Each point is reached from the start by the listed moves, each made 0, 1 or 2 times, or once backwards (-1), plus a little noise. Say if it took an odd or an even number of moves. Then give how often each move was made.
(in the rows, 128 means zero)

Moves:
(1): [149 143 163 139]
(2): [ 88 164 118 102]
(3): [105 106 130  68]
Start: [130 112 117 152]
Points:
[157 199 173 210] => even (2, 1, -1)
[109  97  81 141] => odd (-1, 0, 0)
[151 126 151 163] => odd (1, 0, 0)

Moves:
(1): [131 128 141 136 140 126 146 140 138]
(2): [130 156 118 140 117 128 138 113 119]
(3): [131 124 151 138 131 141  97 128 122]
(4): [118 114 109 152 129 140 123 119 138]
(5): [131 153 122 128 151 132 130 122 131]
(6): [142 107 109 121 123 156 133 102 147]
Start: [140 122 121 114 137 136 134 111 139]
Points:
[154  99  62 169 132 248  66   7 168] => odd (-1, 1, 2, 2, 1, 2)
[118 190  79 158 120 105 175  96 116] => odd (0, 2, -1, 1, 0, -1)
[147 227 171 122 172 131  69 108  86] => even (-1, 1, 2, -1, 2, -1)

Moves:
(1): [146 125 120 113 115 144 124 129 137 109]
(2): [146 145 135 134 111 107 112 125 127 119]
(3): [115  97 149 114 136 112 107 140 130 138]
(4): [163 109 126 167 145 105 137 136 146 135]
(5): [135 154 143  98 163 126 128 123  95 127]
(6): [148 143 140 124 129 152  98 105 142 136]
(7): [117 149 144 123 130 132 142 142 134 125]
(8): [111 121 109 119 138 131  89 161 128 124]
(9): [100 119 134 134 141 115 126 107 151 115]
Start: [130 132 117 110 120 105 120 138 130 105]
Points:
[ 78  57 158  50 123 110 111 110 111 135] => even (0, -1, 2, -1, 0, 0, -1, -1, 0)
[199  97 109 184 113 118 178 212 198 117] => even (1, -1, 0, 2, -1, 0, 2, 0, -1)
[237 107 183 111 129   9  85 133  88 135] => odd (0, 2, 2, 1, 1, 0, -1, -1, -1)
[ 92 205 117   7 183 164 141  90  77  63] => odd (1, -1, -1, -1, 2, 0, 0, 0, 1)
[162 126 115  82 127  87 170 108  87  84] => odd (1, 0, 0, 0, 1, -1, -1, -1, 0)

Moves:
(1): [122 123 121 126 125 131 122 120 140 133 113 126 138 136 124]
(2): [122 127 129 118 128 120 118 137 138 113 125 128 114 117 136]
(3): [137 128 140 122 117 142 133 122 132 124 130 110 129 131 122]
(4): [130 125 135 146 126 135 112 124 141 129 127 127 131 129 128]
(5): [148 133 132 145 127 123 126 131 121 128 124 116 124 122 123]
(6): [115 114 123 128 140 141 141 124 129 142 129 122 113 127 128]
(7): [140 117 114 128 113 146 133 127 140 120 140 123 122 117 140]
(8): [134 134 127 123 127 130 127 133 127 140 137 132 118 129 114]
(9): [125 118 136 124 112 111 133 145 143 142 129 129 121 125 122]
(10): [121 130 139 137 117 123 123 119 126 138 120 144 113 124 119]
(11): [125 140 125 130 138 121 124 117 125 134 135 136 117 125 137]
(12): [143 130 132 143 134 134 136 109 140 128 121 147 113 133 137]
Start: [130 124 125 136 125 126 131 138 122 137 137 118 124 124 113]
Points:
[101  99  68 126 154 186 150  44 182 134 122 173  18 102 183] => even (2, 2, 0, -1, -1, 2, 2, 0, -1, 1, 2, 2)
[106 128 164 175 168 118 149  79 126 181 116 190   7 110 124] => even (-1, 1, 0, 0, 0, 2, -1, 0, 0, 2, 1, 2)
[154  49 125 177  93 146 130 184 204 162 125  52  91  97 110] => odd (1, 1, 0, 2, 2, 2, 1, 0, 2, -1, -1, 0)

Moves:
(1): [145 134 132 132 145 134 134 145 122 123 125 135 126 130 136 146 120 131
 130 123 129]
(2): [116 141 127 121 132 142 131 131 133 134 138 124 126 114 122 144 132 118
 128 121 121]
(3): [130 137 141 137 126 131 123 116 136 130 125 124 130 148 133 130 120 138
 124 128 122]
(4): [126 128 129 148 126 138 122 135 127 128 144 121 142 123 141 129 120 126
 132 121 133]
(5): [100 116 131 119 135 144 140 134 139 133 151 125 140 140 106 122 146 136
 157 137 119]
(6): [129 125 134 125 120 142 142 144 126 119 129 134 111 121 130  97 129 128
 119 129 131]
(7): [127 126 122 136 135 114 140 136 138 121 127 128 121 131 118 133 121 125
 123 120 132]
(8): [122 121 141 122 107 123 108 146 157 127 117 121 134 131 143 115 127 126
 129 114 147]
(9): [134 112 125 132 116 127 113 111 146 139 120 122 122 120 125 130 132 144
 127 129 130]
(10): [134 121 142 144 130 127 127 131 116 155 118 142 125 138 122 128 135 110
 123 129 117]
(11): [131 126 124 120 106 141 147 121 117 137 135 143 114 124 137 124 130 127
 123 113 149]
(12): [134 143 127 124 139 127 132 119 137 132 125 133 142 142 116 118 117 141
 130 126 129]
(13): [116 128 133 120 126 118 145 128 129 124 103 119 138 100 122 134 123 135
 136 127 123]
(14): [129 116 113 133 143 126 129 121 141 126 119 112 140 143 127 129 132 130
 120 128 146]
(15): [130 133 148 134 142 120 138 113 130 119 124 124 113 120 147 122 139 115
 143 144 136]
(16): [111 119 113 131 130 129 131 135 131 126 136 156 129 112 150 142 120 143
 121 139 110]
(17): [143 121 141 120 125 130 135 131 124 111 132 132 153 125 125 135 157 136
 113 110 127]
(18): [123 137 116 113 123 120 135 136 126 138 125 117 122 134 135 120 146 130
 138 132 118]
Start: [127 151 131 114 136 117 129 127 121 126 133 122 137 130 138 130 134 135
 118 123 134]
Points:
[ 63 102 137 159 186 108 135 214 171 159 104  91 210  78  63 241 123  86
 135  72 112] => odd (1, 2, -1, 1, 1, -1, 2, 1, 0, 2, -1, -1, 2, 1, -1, 0, 0, -1)
[104 106 176  79  74 195 203 237 187 201 161 132 181  90 130 122 249 149
 158  12 163] => odd (2, 2, -1, 2, 2, 1, 1, 2, 2, 2, 2, 1, 1, 0, 0, 0, 2, 2)
[ 44 107 152 163 168 112 151 163 155 162 141 178 134 230  51  90  98 138
 122 171  56] => even (-1, -1, 2, -1, 2, 1, 2, 0, -1, 2, -1, 0, 0, 0, -1, 1, -1, -1)
[ 64 193 222 143 142 113 127 173 188 199 142 121 122 152 216 175 175  93
 195 123  83] => odd (1, 2, 2, 1, 1, -1, 1, 2, 0, 2, 0, 0, 0, -1, 2, 1, 0, 2)

Moves:
(1): [140 115 116 134 146 141 133 131 118 131 157 143 138 133 129 119 121 140
 134 124 114 131 126 137 134 143 141]
(2): [138 139 122 139 128 138 124 131 127 134 119 122 122 124 125 133 127 120
 126 120 130 120 124 132 124 131 147]
(3): [113 134 142 138 126 121 131 110 141 124 117 130 124 119 131 129 131 126
 130 120 120 140 116 125 111 129 130]
(4): [125 134 125 132 125 122 133 123 138 126 123 117 124 127 129 119 117 130
 131 124 129 128 133 115 121 132 116]
(5): [119 132 123 125 134 138 135 126 128 121 129 125 137 125 123 126 126 136
 132 126 130 131 128 133 140 131 130]
(6): [125 141 124 131 133 135 123 139 127 135 135 131 135 120 132 131 120 127
 120 128 125 141 129 128 128 119 125]
(7): [121 129 119 114 126 127 125 132 131 130 114 120 127 136 126 129 123 132
 117 128 124 136 131 116 134 138 123]
(8): [118 126 139 121 136 129 120 136 128 122 106 126 132 117 148 129 136 147
 123 136 132 137 117 129 144 142 114]
(9): [134 127 120 123 122 132 121 119 134 117 130 124 130 127 129 123 125 139
 127 129 127 133 123 131 123 124 147]
(10): [122 128 120 132 137 140 120 127 136 131 138 134 126 126 133 145 129 123
 128 134 132 132 116 120 120 137 124]
(11): [127 127 134 124 132 128 130 123 126 133 132 123 137 123 127 132 134 125
 127 127 125 126 136 121 120 122 126]
(12): [127 121 126 132 127 124 120 126 130 123 128 139 132 116 127 133 136 131
 130 133 122 132 131 125 132 126 127]
(13): [141 120 122 121 127 130 142 114 133 136 143 133 126 139 132 137 127 125
 120 117 133 123 134 115 134 137 134]
(14): [121 129 124 135 131 120 119 138 128 125 135 134 133 130 124 117 129 126
 125 124 131 119 129 121 121 129 133]
(15): [128 110 128 129 124 119 122 115 132 131 123 125 120 137 124 131 122 138
 129 131 135 132 134 120 127 119 133]
(16): [139 122 123 129 115 132 126 128 120 129 114 133 140 133 118 134 124 138
 129 116 130 130 121 122 122 126 125]
(17): [119 133 120 130 122 134 120 134 129 119 116 133 127 125 137 130 137 130
 130 115 124 101 139 126 135 121 126]
(18): [119 127 116 124 129 124 135 119 120 132 125 134 128 122 133 126 123 132
 133 125 135 124 120 117 121 145 131]
(19): [124 139 139 124 128 115 138 128 127 117 134 128 126 123 138 139 139 135
 148 119 124 128 131 130 130 135 135]
(20): [133 125 136 138 126 124 128 122 106 132 122 131 131 140 129 133 129 123
 119 139 128 127 123 112 124 128 125]
(21): [124 129 121 134 126 142 132 142 133 135 127 126 128 134 130 127 136 124
 136 136 135 133 123 126 119 133 141]
(22): [120 136 121 133 129 117 130 133 124 134 129 124 133 127 123 116 126 154
 113 134 127 137 123 128 118 129 119]
(23): [126 145 126 122 130 133 125 122 130 139 124 132 143 130 120 132 123 129
 135 125 129 119 141 124 129 127 122]
(24): [119 123 129 128 130 126 137 147 141 120 133 134 117 124 133 124 123 130
 125 139 126 119 124 119 127 127 134]
Start: [133 121 135 115 121 123 122 133 124 133 119 116 132 131 140 127 132 108
 115 138 108 125 146 136 118 125 123]
Points:
[146 109  69 116 154 146 177 194  95 167 208 154 174 170 156  62 105 115
 123 144 111  58 158  57  64 191 199] => even (2, 0, -1, 1, -1, 0, 0, 0, 1, -1, 2, -1, 1, 2, -1, 0, 0, 2, 0, 1, 2, 0, 1, 2)
[111 157 145 164 149 136 125 150 136  81 160 159 152  95 188 171 182 160
  97 129  96  96 111  89 109 130 227] => odd (0, 2, 1, -1, 2, 1, -1, 1, 2, 1, 1, 1, 2, 2, 0, 0, 1, -1, 2, 2, 0, 1, 0, 2)
[124 162  55 178  63 202  50 158 169 148  41 125 143  92 136 159 139 175
  83 119 134 148  92 152  58  68 191] => odd (-1, 2, 1, -1, 0, 2, -1, 0, 2, 1, -1, 1, 0, -1, 1, 2, 2, 0, -1, -1, 2, 2, 0, 0)
[ 36 176 119 123 122 131  81 177 211 126  51  93 117 111 158 115 132 151
 106 203 134 139 111  92  61 134 170] => odd (-1, 1, 1, 0, 0, 0, 1, 1, 2, 1, 0, 0, -1, 1, 1, -1, 0, 0, 0, 0, 2, 1, 2, 2)
[ 47 155 213  60 134  52 150 121 103 139  59 134 153 137 215 153 183  97
 135 152 132  89 160  27  98 180 119] => odd (-1, -1, 1, -1, -1, 0, 1, 2, 0, -1, 2, -1, 1, 2, 0, -1, 0, 2, 2, 2, 1, -1, 2, 1)
[ 54 126 115 117 145 127 116 109 216  84 193 122 115 101 232 152 158 161
 147  94 127 127 154  90  97 132 176] => even (0, -1, 1, 1, 1, 2, -1, 1, 2, 2, 1, -1, 2, 2, 2, -1, 2, 0, 2, -1, 1, 0, -1, 0)
[134  72  27  94 154 170  89 217  81 143 114 228 181 125 192 160 155 170
  84  88  96  48 123  52 170 249 134] => even (2, 1, -1, -1, -1, 0, 2, 2, -1, 1, 0, 2, 2, 2, -1, 2, 2, 2, 0, 0, 0, 0, 0, 1)
[189  86 115 116 117 173  75  87 108 165  69  96 173 105 120 208 121 131
 127 126 133 180 148 102 132 121 130] => even (0, 2, -1, 1, 1, 1, 0, 1, 0, 1, 2, 2, 0, -1, 2, 2, -1, 0, 0, 0, 0, -1, 0, -1)
[ 57  92 199  70 113  41 152  49 174  75  58  79  79 135 164 123 146 124
 140  88 128 151 159 134 172 147 100] => even (-1, -1, 2, 0, 2, -1, 1, 1, -1, -1, -1, -1, 1, 1, 2, -1, 0, 0, 1, -1, -1, -1, -1, -1)
[113 173  94 145  91 126  91 139 127 171  53 141 164 119  86 145 151 101
 182  83 112 123 165 142  84 135 193] => odd (0, 2, 1, -1, 0, 0, 1, -1, -1, -1, -1, 2, -1, 1, 1, 1, 0, 1, 1, -1, 2, 0, 2, -1)

Moves:
(1): [134 121 130 110 131 152 133 119 123 121 131 127 135 129 128 123 122 122
 129 125 128 124 125 117 131]
(2): [110 120 135 121 133 127 132 127 112 144 117 136 118 117 125 126 134 120
 126 136 120 121 106 130 127]
(3): [125 133 131 123 130 140 130 133 132 132 121 136 125 123 127 130 127 129
 136 120 123 133 129 131 127]
(4): [132 145 130 127 127 129 134 129 124 135 121 124 120 127 124 129 124 137
 129 129 138 129 139 129 130]
(5): [133 129 128 128 136 119 127 137 121 131 138 122 137 112 123 116 128 132
 126 139 137 133 140 111 131]
(6): [143 139 123 137 135 126 135 132 129 134 126 113 132 145 137 125 135 134
 152 125 124 134 108 136 123]
(7): [122 120 137 140 122 131 129 117 131 126 125 114 123 109 123 124 127 116
 126 128 137 136 116 122 138]
(8): [119 123 118 138 112 134 124 127 101 129 123 117 136 125 134 119 135 141
 127 129 133 121 128 132 135]
(9): [118 131 134 134 130 132 135 129 128 118 126 129 124 124 123 136 123 132
 133 119 128 132 135 123 126]
(10): [121 119 119 133 134 134 125 122 131 140 124 122 125 124 131 127 127 127
 119 131 127 128 128 127 135]
(11): [138 134 139 140 139 140 123 139 119 121 136 138 119 133 120 114 124 147
 138 129 132 118 123 128 149]
(12): [126 132 140 143 107 119 133 137 133 145 136 141 145 136 131 132 134 125
 137 137 123 117 129 117 122]
(13): [128 132 133 139 123 123 130 151 121 130 120 132 136 132 122 134 129 136
 127 134 122 129 130 133 105]
(14): [118 120 135 113 130 131 130 140 125 126 134 126 123 143 121 130 128 125
 142 126 120 123 123 139 134]
(15): [120 131 136 155 134 117 127 139 132 126 125 134 136 126 121 121 120 122
 137 105 138 131 127 128 143]
(16): [141 111 132 129 138 117 124 124 123 133 128 120 119 125 127 112 124 131
 129 125 114 118 120 128 111]
(17): [132 116 130 135 137 125 146 121 131 132 122 146 139 128 118 129 122 129
 140 123 134 127 134 128 126]
(18): [129 128 133 137 128 133 127 132 118 124 119 121 122 133 132 131 140 139
 131 130 135 135 120 129 124]
(19): [130 122 135 134 131 113 130 115 130 120 127 120 126 126 120 121 134 132
 122 123 120 118 128 122 134]
(20): [120 125 115 131 118 125 115 122 112 131 113 141 123 128 126 137 127 133
 151 125 124 105 141 120 146]
(21): [127 137 132 128 126 124 118 128 129 133 138 118 128 125 119 130 132 126
 133 122 127 133 136 139 123]
(22): [120 114 116 125 122 132 134 122 130 117 131 132 147 131 119 138 122 139
 122 110 140 146 123 123 141]
(23): [112 123 114 104 132 112 112 126 145 135 124 121 121 136 127 124 123 126
 141 135 122 129 116 128 117]
(24): [132 126 128 119 129 131 131 127 129 116 125 119 133 128 136 133 125 140
 129 127 134 127 128 120 130]
Start: [132 124 134 134 127 120 122 135 114 136 122 127 133 135 127 132 126 138
 119 121 131 128 122 119 132]
Points:
[174 123 143 187 160 116 107 155 106  95 158  61 134 157 116 118 113 190
 104  39 154 190  67 179 140] => even (-1, 0, -1, 0, -1, 1, 0, 0, 0, 0, 1, -1, 0, 0, 1, 2, -1, 0, -1, -1, 2, 2, -1, 1)
[119 153 137 182 132  21 114  90 125 215 126  54 124 116 113 132 193 124
 115 128 115 159  67 111 125] => even (-1, 2, -1, 1, 1, 2, 0, -1, 0, 1, -1, 1, -1, -1, 0, 0, -1, 1, 2, 0, 2, 1, 0, -1)
[199  78  94 234 141  73 155  98 130 198 176  69 249 107 124  66 122 140
 105  69 165 189 123  92 137] => even (0, -1, 0, 0, 2, 2, 0, 1, -1, 2, -1, 1, -1, -1, 1, 2, 1, -1, 0, -1, 1, 2, -1, -1)
[126 108 122 159  93  44  18 184  96 207 122  52 139 200 131 109 176 158
 218 183  59  50 111 100  70] => even (1, -1, -1, -1, 1, 1, 0, 0, -1, 2, 0, 2, 2, 1, 0, 1, -1, 2, 1, 2, 2, -1, 2, 0)
[149 112 180 138 160 153 181 133 169 187  82  84  98 121 164 136 122 122
 141 150  75 131  24 113  62] => even (0, 1, 2, 0, -1, 2, 2, -1, 1, 2, 0, 1, 1, 0, -1, 1, 0, -1, 0, -1, -1, -1, 0, 2)
[162 115 115 177  89  70  79 134  67 151 169  42 162 200 147 101 179 183
 182  90  68  53 125 157 181] => even (-1, -1, 0, -1, 0, 2, -1, 2, -1, 1, 0, 1, -1, 2, 0, 1, -1, -1, 2, 1, 2, 0, -1, 1)
